Every row gives one point. The ring and each string are closed loops that go straight from each point to the next, and from the last back to the first. Before rounding, they use only three directions, however many columns there are. How many times does the string pass through the ring? Passing back the other way cancels.

Ring, 8 rows:
[[-12 -23   8 -13]
 [-10   3  -5 -30]
 [-12  27 -18 -27]
 [ -8  38 -26 -11]
 [ -5  33 -25   4]
 [-14  -5  -6  28]
 [-22 -29   7  31]
 [-22 -41  15  16]]
String, 19 rows:
[[-62 -95  47  42]
 [-12 -39  13  20]
 [-43 -70  30  51]
 [  2 -10  -5  25]
 [-38 -34  10  52]
 [-48 -28   9  43]
 [-25  12 -16  42]
 [ 17  48 -36   4]
 [ 24  49 -36  -7]
 [  4  23 -20  -4]
 [-45 -19   5  26]
 [-39 -10  -2  47]
 [-56 -41  15  59]
 [-67 -67  30  65]
 [-48 -69  30  58]
 [  7 -20   0  15]
 [ 18  12 -16  -9]
 [-12 -14   1   3]
 [-50 -65  31  26]]
Times through: 2

Ring (10 x 11):
[[  7  12 -29 -23 -44 -17  -7   1   5  16  -5]
 [ -5   4 -27 -17 -50  -4 -12  -8 -11   8 -19]
 [ -7  -1 -18  -7 -37   7  -5 -14 -22   6 -29]
 [  0  -6  -5   7 -14  16   7 -16 -30  11 -36]
 [ 13 -10   9  19  11  18  21 -15 -30  19 -39]
 [ 33  -5  22  28  47  12  41  -6 -18  35 -30]
 [ 38   2  21  25  59   7  47   0  -8  40 -21]
 [ 36  14  13  14  56  -1  46   7   6  42  -9]
 [ 29  19  -3  -1  30 -11  32  10  14  37   0]
 [ 21  18 -17 -14  -4 -18  14   8  15  30   2]]
String (28 x 11):
[[ 57 -22  32  37  44   3  44  -5 -21  43 -35]
 [ 42  -1  37  41  89  19  63  -3 -16  45 -30]
 [ 16  15  17  22  70  21  49  -3 -10  33 -21]
 [ 20   6   3   9  22   4  27  -3  -8  28 -19]
 [ 36  -8   4   9   1  -8  20  -2  -9  31 -21]
 [ 61 -19  32  35  48  -1  46  -1 -15  46 -30]
 [ 47 -17  15  20  11  -6  27  -3 -15  36 -28]
 [ 24  -2   6  13  18   4  26  -5 -13  28 -24]
 [  5  11  17  25  63  31  44 -11 -22  25 -31]
 [  5   5  12  21  42  27  34 -12 -25  21 -33]
 [ 13   0   0   9   7   8  19  -8 -17  21 -27]
 [ 18 -11  -4   5 -21   0   6 -10 -21  19 -30]
 [  6 -22 -13   0 -59   3 -13 -19 -35   6 -41]
 [-17  -3 -19  -6 -43  15 -10 -19 -31   0 -36]
 [-25  14 -18  -6 -13  21   3 -15 -22   3 -27]
 [  3   6 -12  -4 -13   4   8  -7 -12  16 -21]
 [ 13  -1 -14  -5 -28  -6   2  -6 -11  18 -20]
 [ -1 -10 -37 -25 -95 -16 -32 -11 -17   2 -23]
 [-16  -1 -37 -24 -81  -4 -28 -14 -19  -3 -24]
 [-30  13 -27 -15 -34  17  -8 -16 -21  -2 -25]
 [-10  11 -12  -2  -3  14  10 -10 -16  11 -23]
 [ 16  -4  -9  -1 -21  -3   6  -7 -14  19 -23]
 [  5   7  -4   4   8  10  18  -7 -14  19 -23]
 [-10   5   1  12  17  29  20 -17 -29  11 -36]
 [ -7   0  12  24  36  38  30 -20 -37  13 -43]
 [  2  10  10  18  45  27  35 -11 -21  21 -30]
 [ 18   1   5  12  20   9  26  -6 -15  26 -25]
 [ 38 -14  14  21  16   1  27  -6 -19  32 -30]]
Times through: 3
